Each row is a point. Each table stands for the endless flat space through its points: a line for two points, a plane for three, and so on. Write the one point that lies in both, or say that there is none.

First (2 x 3)
|  11 |  38 | -24 |
|  19 |  18 |  -4 |
Second (2 x 3)
|  24 |  33 | -11 |
|   4 |  13 |  -1 |
They share: no point

First (2 x 6)
|  -1 | -30 | -10 | -12 | -27 |  14 |
|  17 | -18 |  -4 |   6 | -18 |  26 |
Second (2 x 6)
|  13 | -25 |  -5 |   7 | -19 |  15 |
|   7 | -16 |  -8 | -14 | -25 |  36 |
They share: |  11 | -22 |  -6 |   0 | -21 |  22 |

First (4 x 9)
|   8 |  16 | -40 | -27 |  24 | -12 |  37 |   1 |  31 |
| -31 |  25 | -35 |  -8 |   6 | -27 |  32 | -12 |  -7 |
|  -6 |  29 | -42 |  -8 |  11 | -29 |  45 | -18 |  18 |
|  10 |  12 | -22 | -15 | -10 |  -4 |   7 |  -7 |   5 |
Second (3 x 9)
|  -8 |  11 | -31 | -14 | -21 | -18 |   3 |   6 | -18 |
|  -4 |  21 | -37 |   2 |   4 |   4 |  30 | -22 |   2 |
| -16 |  30 | -19 |  -7 |  -6 | -23 |   1 | -29 |   7 |
They share: no point

First (2 x 12)
| -10 | -19 |  10 |  -2 |  -9 |  -2 |   8 |  14 |  -1 | -14 | -30 |  -6 |
| -30 |  11 | -25 | -17 |   1 |  18 | -27 |   9 |  29 |   1 |  -5 | -41 |
Second (4 x 12)
| -33 |  11 | -19 | -29 | -34 |   8 | -46 | -10 | -14 |   4 | -40 | -33 |
| -43 |  17 |  -3 | -13 | -10 |  -6 |  -8 |   4 |  16 |  32 | -10 | -33 |
| -40 |   8 | -18 | -31 | -28 |   9 | -53 | -11 | -20 |   5 | -37 | -36 |
| -20 | -10 |  -2 |   9 |  32 |  13 |   9 |  33 |  40 |  -9 |  11 | -30 |
They share: no point

First (4 x 14)
|   9 |  34 | -28 |   8 | -12 | -43 |  38 |  -9 |   2 |  38 |  41 |  14 |   9 |   1 |
|  12 |  27 | -21 |  22 | -17 | -54 |  31 | -24 |   1 |  21 |  31 |   7 |  -9 |  12 |
|  41 |  -3 | -28 |  33 | -19 | -15 |   7 | -14 | -22 |  15 |  35 |  26 |  35 |  19 |
|  25 | -25 |  -6 |  35 |  -9 | -15 |   6 | -39 | -14 |   0 |   9 |   9 |   6 |  32 |
Second (2 x 14)
|   9 |   1 | -17 |  16 |   1 | -29 |  27 | -31 | -13 |  11 |  18 |   8 |   2 |  11 |
|   9 |   1 |   7 |  16 | -11 | -25 |  31 |  -3 |   7 |  27 |  14 |  12 |   6 |  35 |
They share: no point

First (2 x 20)
| -19 |  27 |   3 |  24 | -10 | -11 | -14 |  20 | -29 | -25 |  10 | -17 |  22 |   4 |  -4 |  26 | -17 |  -3 |  -3 |  -4 |
| -14 |  25 |   0 |  22 |  -4 |  -8 | -19 |  15 | -22 | -22 |   8 | -16 |  20 |   9 | -10 |  26 | -22 |   0 |   4 |   1 |
Second (3 x 20)
|   6 |  37 |  25 |  20 |  22 | -11 | -14 |   0 |  -8 | -35 |   3 | -12 |  -5 |  -2 |   7 |  14 | -20 |   0 |  20 |  -5 |
|  -2 |  33 |  11 |  14 |   8 |  -7 | -14 |   2 | -18 | -27 |  -1 | -12 |   9 |  10 |  -5 |  20 | -22 |   0 |  20 |   3 |
| -10 |  45 |  14 |  -1 |  -1 |  -5 |  -4 |  -5 | -33 | -31 | -17 | -14 |  24 |  26 |  -7 |  29 |  -9 |  -8 |  30 |   3 |
They share: no point

First (2 x 24)
|  32 |  -3 |  33 |  11 |  16 | -13 |  -6 | -27 | -11 |  -2 |  11 | -31 |  16 |  21 |  14 | -11 |  21 |  37 |   1 |  -1 |   8 |  -5 | -28 | -14 |
|  35 |  -5 |  38 |   9 |  13 | -11 |  -5 | -29 | -10 |  -5 |  14 | -36 |  19 |  24 |  14 |  -8 |  24 |  44 |  -1 |  -2 |   5 |  -9 | -31 | -21 |
Second (4 x 24)
|  48 | -37 |  54 | -15 |  36 | -32 |   0 | -17 | -26 |  29 |   6 | -40 |  15 |  24 |  21 | -17 |  13 |   3 |  16 | -18 |  16 | -10 | -47 |  21 |
|  27 |   0 |  24 |  14 |  15 | -31 |   5 | -12 | -31 |   3 |   6 | -28 |  21 |  14 |  14 | -26 |  30 |  33 |  -3 | -10 |  13 |   4 | -33 |  21 |
|  12 |  18 |   6 |  20 |  15 | -19 |  -4 | -12 | -31 |   0 |  12 | -31 |  33 |  -7 |  -7 | -41 |  51 |  54 |  -6 |  -1 |  34 | -11 | -15 |   0 |
|  21 |  -3 |  21 |  -1 |  36 |  -7 | -19 | -21 | -19 |  21 |  15 | -40 |  30 | -10 | -13 | -38 |  42 |  36 |  12 |   2 |  49 | -32 | -12 | -21 |
They share: |  26 |   1 |  23 |  15 |  22 | -17 |  -8 | -23 | -13 |   4 |   5 | -21 |  10 |  15 |  14 | -17 |  15 |  23 |   5 |   1 |  14 |   3 | -22 |   0 |

First (5 x 24)
|  -1 | -22 |  38 |  -2 |  19 | -25 |  11 |  44 |  23 |  -2 |  22 | -12 |  -8 |   9 | -21 |  25 |  27 | -35 | -23 | -12 |  26 |  -8 |  -3 |  -6 |
| -28 | -32 | -21 | -22 | -39 |  27 |   3 |  -7 |  12 |  55 |  18 | -21 |   0 | -39 | -11 |   5 |  -8 |  23 |   5 |  78 |  15 | -46 | -74 | -48 |
| -48 | -17 |   6 | -17 | -18 |  47 |  -5 |  15 |  -2 |  30 |   8 | -45 |  28 | -51 | -24 | -12 |   6 |   8 | -17 |  80 |  11 | -66 | -44 | -56 |
| -16 | -32 |  -5 | -18 | -24 |   6 |   9 |   6 |  19 |  39 |  22 | -14 |  -7 | -21 | -12 |  16 |   3 |   6 |  -1 |  47 |  22 | -30 | -56 | -33 |
|  28 | -36 |  37 |   8 |   7 | -41 |  21 |  41 |  26 |  -1 |  16 |   9 | -22 |  33 |  -9 |   1 |  22 | -37 | -27 | -26 |  23 |   0 |  -8 |  -8 |
Second (5 x 24)
|  11 | -25 |   1 | -20 |  -7 |  20 |  26 |  10 |   5 |  21 |  33 | -27 | -14 |   3 | -33 |  12 |  17 | -28 | -35 |  46 |  23 |  -9 | -39 |  -8 |
| -26 | -28 |  28 |   9 |  -1 | -24 |  -5 |  41 |  18 |  14 |   5 |  -6 |   9 | -25 | -11 |  17 |   4 |   4 |  14 |   4 |  29 | -50 | -38 | -28 |
| -23 | -38 |  25 |  12 |  -4 | -21 |  -4 |  41 |  14 |  11 |  15 |  -6 |   2 | -25 |  -8 |  30 |   4 |   6 |  17 |   2 |  36 | -58 | -53 | -22 |
| -30 | -21 |  23 |   8 |  -9 |  -8 | -12 |  30 |  19 |  29 |   8 | -14 |  -2 | -19 |  -1 | -18 |  15 |  -4 |  -9 |   3 | -10 | -27 |   0 | -52 |
| -10 | -10 |  -8 |  -5 | -42 |  31 |  47 |  -7 | -24 |  38 |  46 | -43 | -15 | -33 | -50 | -23 |  38 | -13 |  -9 |   1 |  19 |  -5 | -28 | -25 |
They share: | -10 | -25 |  16 |  -5 |  -3 |  -2 |   5 |  26 |  15 |  20 |  16 | -16 |  -3 |  -9 | -17 |   7 |  11 | -13 | -15 |  25 |  16 | -26 | -28 | -25 |

First (2 x 24)
|   2 |  24 | -42 |  -1 |  29 |   4 |  15 | -29 |   1 |  15 | -34 |  -4 | -35 |  29 |  20 |  10 |  26 |  -5 |  -5 | -41 | -20 |  22 | -17 |  11 |
|   2 | -18 |  -6 |  29 |  17 | -32 |  33 |  -5 |   1 |  27 |   8 |  -4 |   7 |  23 |  -4 | -26 |  26 |  31 |  37 |  -5 | -14 | -14 |  -5 | -19 |
Second (3 x 24)
| -11 |   5 | -23 |  16 |  28 |  -1 |  20 | -21 | -10 |  13 | -10 |  -4 | -11 |  27 |  11 |  -4 |  18 |   2 |  24 | -30 | -23 |  -2 | -13 |  -2 |
|  -4 |   6 | -28 |  25 |  10 | -22 |  23 | -21 |   4 |  24 | -14 |  -7 | -21 |  29 |   7 | -17 |  32 |  16 |   7 | -12 | -24 |   1 |  -5 | -10 |
|   3 |  13 | -21 |  -8 |  34 |  -1 |  14 |  -3 | -24 |  23 |  -6 | -10 | -19 |  31 |  21 |   0 |   4 | -12 |  20 | -36 | -19 |  10 | -33 |  12 |
They share: no point

First (2 x 24)
| -10 | -34 |  29 |  27 |   6 |  26 |  -6 |   0 |  -2 |  33 | -15 | -40 |   9 | -31 |   2 |  -5 |  -2 |  15 |  -6 | -27 | -15 | -14 |  -1 | -21 |
| -10 | -10 |  -7 |   3 |  12 |   2 | -18 | -42 | -44 |   9 | -27 | -10 |  39 |  11 |   8 |  25 |  -8 |  -9 |  36 |  -3 | -27 |  -8 |  29 |  15 |
Second (5 x 24)
| -22 |  -9 |  35 |  -1 |  30 |  -4 | -42 | -76 |   4 |  24 |   3 | -14 |  47 |   7 |  12 |   0 |  30 |  17 |  -3 | -54 |  -6 |  -3 |  33 |  22 |
|  21 | -38 | -37 |  10 | -32 |  30 |  41 |   6 | -28 |  18 | -58 | -56 |  34 | -12 |  -3 |  54 |  -6 |  16 |  47 |   4 | -10 | -46 |  39 | -35 |
| -42 | -41 |  29 |   0 |  27 |  -4 | -23 | -40 |  -9 |  19 | -14 | -19 |  38 |  -8 |  53 |  23 |  -3 | -30 |  -8 | -34 | -49 |   5 | -15 |  15 |
| -32 |  -1 |  52 |   2 |  41 | -10 | -58 | -74 |  -1 |  20 |  11 |  -2 |  35 |   4 |  13 | -15 |  22 |   7 | -10 | -51 |  -9 |  10 |  20 |  33 |
| -34 |   3 |  54 |  14 |  41 |  -1 | -56 | -51 | -11 |  14 |   3 |  -4 |  18 |  -5 |   4 | -23 |   3 |   4 |  -5 | -33 | -21 |  10 |   8 |  29 |
They share: no point

First (3 x 24)
|  20 | -17 |   9 | -14 |   2 |  11 | -18 |  -4 | -13 |  34 |   5 | -18 |  20 |  -1 |  19 |   3 |  28 |   2 | -12 |  20 |  21 | -18 | -24 |  24 |
|  22 |  -3 | -15 |   0 |  -2 |   5 | -26 |  -8 |   9 |  -2 |  25 | -30 |  -4 |   1 |  35 |  -1 |  30 | -20 |  22 |  20 |  37 | -30 | -12 |   4 |
|  31 | -17 |  17 |   0 |  22 |  27 | -27 | -26 | -11 |  46 |  -4 |  -7 |  14 |  17 |   9 |   2 |  25 | -14 | -21 |  20 |  32 |   0 |  -7 |   5 |
Second (2 x 24)
|  29 |  -4 |  -2 |  -4 |   2 |  12 | -31 |  -3 |  -5 |  38 |  20 | -31 |  25 | -12 |  28 | -12 |  45 | -21 |   2 |  27 |  28 | -36 |  -6 |  19 |
|  27 | -10 |   3 |  -7 |   2 |  13 | -24 |  -7 |  -7 |  33 |  13 | -25 |  18 |  -7 |  27 |  -6 |  38 | -16 |  -4 |  26 |  26 | -29 | -13 |  17 |
They share: no point

First (3 x 24)
| -31 |  20 |  43 | -27 |   4 |  38 | -13 |  -3 |   4 |  -1 | -35 |  19 | -12 |  24 |  -7 | -27 | -37 |  40 | -22 | -21 |   2 | -19 |  -2 | -25 |
| -30 |  16 |  19 | -24 |   4 |  44 |   4 | -35 | -12 |  -8 |  -8 |  16 |  11 |  13 | -10 | -40 | -34 |  40 |  -1 | -24 |  25 | -46 | -23 | -33 |
|  -7 |  -1 |  37 | -15 | -26 |   2 | -10 |  -6 |  10 | -19 | -47 |  37 | -15 |  30 |  26 |  -9 | -25 |  10 | -13 | -18 | -16 |  -7 |   4 | -22 |
Second (3 x 24)
| -18 | -18 |  42 | -47 | -14 |  20 |  -3 | -25 | -11 | -22 | -25 |  40 |  15 |  -9 | -10 | -42 | -31 |  10 | -20 | -10 | -25 |  -2 | -24 | -30 |
| -44 |  28 |  30 |  -7 | -32 |  -2 |   9 |  -9 |   7 | -32 | -33 |   0 |  -7 |  25 |  14 | -10 | -59 |  38 | -14 | -24 |   5 | -38 | -22 | -26 |
|  -5 |   6 |  12 | -25 |  -7 |  43 | -12 | -37 | -18 |  -8 | -32 |  31 | -14 |  24 |  24 | -27 | -10 |   2 |   8 | -19 |  11 | -27 |  -6 | -20 |
They share: no point

First (6 x 24)
|  -2 |  28 |  21 |  23 |  48 |  -1 | -19 | -24 |  31 |   6 |  17 |  27 |  15 | -12 | -25 | -14 |  47 |   2 |  11 | -19 |   4 |  38 | -23 |   7 |
|  35 |  26 |  25 |   5 |  24 | -22 | -25 |  29 |  12 |  -9 |  32 |   1 |  28 | -55 | -32 |   1 |  12 |  12 | -20 | -57 |  18 |  -1 | -15 |  43 |
|  26 |  45 |  19 |  20 |  45 |  -2 | -11 |   7 |  16 | -11 |  19 |  18 |  15 | -38 | -26 | -22 |  45 |  14 | -14 | -20 |  12 |  20 | -22 |  29 |
|   1 |  31 |  13 |  -7 |  25 | -11 |   1 |  10 |  27 | -11 |  -9 | -10 |  19 | -19 | -29 | -17 |  20 |  16 | -10 | -19 |  20 |  11 | -12 |   3 |
|  -9 |  31 |  20 |  14 |  35 |  15 |  -3 | -19 |  43 |  -6 |  -5 |   3 |   9 |  17 | -21 | -19 |  46 |  18 |   7 |  11 |   2 |  40 | -10 | -28 |
|  31 |  33 |  29 |  14 |  28 |   4 |  -9 |   8 |  21 | -22 |  18 |   3 |  22 | -29 | -19 |  -9 |  34 |  33 |  -8 |   2 |   1 |  23 |  -9 |   5 |
Second (5 x 24)
|  -3 |  15 |  17 | -22 |   6 | -27 | -24 |   1 |  21 | -19 |   6 |  12 |  38 | -27 |  22 | -21 | -10 |  29 |  43 | -15 |  41 | -18 |   6 |  12 |
|  20 |  63 |  33 |  -7 |  77 | -27 | -18 |   1 |  53 |  -7 | -27 |   0 |  19 | -51 | -76 |  28 |  43 |  28 | -13 | -27 | -29 |  67 |  21 | -27 |
|  -1 |  41 |  17 | -21 |  47 | -23 | -29 |  13 |  40 |  -8 |  -6 |  13 |  24 | -41 | -20 |   2 |  18 |  40 |  24 | -15 |   6 |  23 |  21 |  -5 |
|  10 |  36 |  25 | -19 |  28 | -36 | -27 |  -2 |  34 | -22 | -12 |   9 |  36 | -42 |  -6 |  -4 |   3 |  27 |  33 | -24 |  18 |   8 |  18 |   0 |
|   9 |   2 |  35 |   1 |   6 | -10 |  10 | -20 |   9 |  -9 |   9 |  -6 |  35 |  -2 | -20 | -12 |   8 |   7 | -10 | -16 |  33 |   2 | -32 |  -4 |
They share: no point

First (7 x 24)
| -11 | -17 |  27 | -67 |  29 | -40 |   3 | -17 | -14 | -17 |  53 |  -7 |  29 |  -4 |   0 |  23 | -19 | -23 |  19 |  26 | -31 |   3 | -17 | -26 |
| -15 |   0 |  29 | -37 |  22 | -54 |  42 |   2 |  11 |  35 |  14 | -27 |  16 |  21 |  -7 |   3 | -23 | -39 |  37 |  22 | -22 |  26 |  -6 | -31 |
|  14 |  -1 |  12 | -46 |  26 | -21 |  -2 | -16 | -13 |  -6 |  39 |  -6 |  22 |  -3 |   6 |   9 | -19 |  -3 |   7 |  28 | -18 |  17 |  13 | -20 |
|  22 | -37 | -24 |  24 |  -9 |  10 |   6 | -18 |  24 |  55 |   7 | -53 |   0 | -21 |   4 | -22 | -20 | -11 | -28 |  44 | -43 |  41 |  25 |  43 |
| -12 | -17 |  45 | -39 |  14 | -27 |  30 | -19 | -31 | -10 |  57 |  -6 |  53 | -47 |  -4 |  74 |  -7 | -16 |  -3 | -24 | -15 | -27 | -20 | -23 |
|  29 |   8 |   9 | -19 |  18 | -18 |  36 |  38 |  -7 |   3 |  24 | -45 |  24 | -17 |  11 |  11 | -35 | -33 |  -3 |  22 | -44 |  56 |  22 | -17 |
| -26 | -32 |  15 |  -8 |   6 | -41 |  19 | -58 |  38 |  84 |  -2 | -21 |   2 |  26 | -22 | -16 |  -8 | -12 |  26 |  33 |  -6 |  -3 |  -6 |   5 |
Second (5 x 24)
|   0 | -30 |  13 | -20 |  23 | -21 |  31 | -11 |  10 |  35 |  28 | -47 |  10 | -15 |   0 |  32 |  -4 | -10 |   4 |  18 |  -6 |  -1 |  14 |  -2 |
|   0 | -47 |  -5 | -39 |  38 | -25 |  37 | -21 |   5 |  18 |  48 | -37 |  24 | -16 |   4 |   7 | -29 |  14 | -22 |  24 | -17 |   2 |   5 |  17 |
|   6 | -24 |  40 | -22 |  12 | -25 |  24 | -46 | -36 |  -3 |  23 | -33 |  36 | -20 | -31 |  -6 | -15 | -11 | -12 |  37 | -23 |   1 | -25 |  -2 |
|   2 | -32 |  34 | -10 |  22 | -13 |  18 |  -6 | -14 |  29 |   9 | -27 |  44 |   2 | -13 |  10 |  -3 | -15 |   2 |  25 | -39 |   5 | -17 |  10 |
|   3 | -47 |  14 | -36 |  35 | -23 |  30 | -31 | -23 |   1 |  38 | -25 |  48 | -10 | -13 | -17 | -32 |  12 | -29 |  35 | -37 |   5 | -23 |  23 |
They share: |   2 | -21 |  18 | -17 |  11 | -21 |  18 | -24 |   3 |  28 |  27 | -23 |  26 | -17 |  -7 |  21 | -16 | -11 |  -2 |  15 | -22 |   4 |   2 |  -3 |
